Rows are points. Each copy is the shape, with its points in the same order, stretched, turned, moved and blurred by noise. Is it also mirrored, or only turned?
In the rows, 128 means zero.

Shape (6 x 3):
[[212 129 117]
 [113  79 115]
 [112 197  72]
 [ 62 126 171]
 [148 124 140]
 [163 166 106]]
Copy 1 (6 x 3):
[[223 143 183]
 [158  92 153]
 [107 189 187]
 [107 144  86]
 [184 139 140]
 [172 160 167]]
Copy 1 is: mirrored
Copy 2 (6 x 3):
[[ 69 184 116]
 [116  93 168]
 [184 168  77]
 [170 110 216]
 [111 150 159]
 [123 176 102]]
Copy 2 is: mirrored
Copy 3 (6 x 3):
[[137  97  87]
 [ 66 117 152]
 [127 215  83]
 [ 94 163 223]
 [116 113 144]
 [144 165  92]]
Copy 3 is: only turned

Shape (8 x 3):
[[155 198 122]
 [ 90  89  76]
 [173 145 150]
 [154 183 105]
 [ 66 108 127]
 [ 84  78 119]
 [ 45 104  95]
 [124 116  79]]
Copy 1 (8 x 3):
[[126 104  60]
 [209 161 149]
 [111  69 106]
 [147 108  68]
 [164 183 153]
 [174 157 172]
 [191 213 153]
 [195 129 115]]
Copy 1 is: mirrored
Copy 2 (8 x 3):
[[171 200 166]
 [130  52 153]
 [142 183 101]
 [178 176 153]
 [ 83  93 160]
 [ 78  67 138]
 [ 92  64 190]
 [150  92 142]]
Copy 2 is: mirrored
Copy 3 (8 x 3):
[[133 185 109]
 [142  60  78]
 [126 157 163]
 [148 167 103]
 [ 78  97  84]
 [ 99  70 105]
 [ 92  75  49]
 [161  90  92]]
Copy 3 is: only turned
Copy 4 (8 x 3):
[[ 67 173 106]
 [159  86  97]
 [109 175 163]
 [ 89 169  95]
 [113  68 142]
 [151  75 148]
 [122  45 109]
 [146 125  91]]
Copy 4 is: only turned

Shape (9 x 4):
[[ 68 120 215 123]
 [166 149 148 183]
 [ 79 161 146 148]
 [129  81 186 116]
 [126 220 125  80]
 [174  99  94  83]
 [ 77 141 172 141]
 [198 105  71 132]
 [158 129 112  91]]
Copy 1 (9 x 4):
[[230 121  55 145]
 [138 147 160 210]
 [179 193  95 148]
 [155  73  87 157]
 [182 194 183  79]
 [ 69  94 137  91]
 [190 173  86 145]
 [ 46 122 159 140]
 [107 119 152 105]]
Copy 1 is: mirrored
Copy 2 (9 x 4):
[[ 90 106 202 175]
 [187 116 137 157]
 [124 122 173 120]
 [106 102 143 207]
 [133 223 132 113]
 [124 147  58 171]
 [114 111 181 142]
 [164 121  48 156]
 [130 159  85 159]]
Copy 2 is: mirrored
Copy 3 (9 x 4):
[[ 55 143 183 150]
 [182  89 179 146]
 [113  99 186  95]
 [ 75 135 131 177]
 [169 162 138  51]
 [132 120  53 118]
 [ 91 109 185 123]
 [177  75  72 120]
 [142 133  87 106]]
Copy 3 is: mirrored
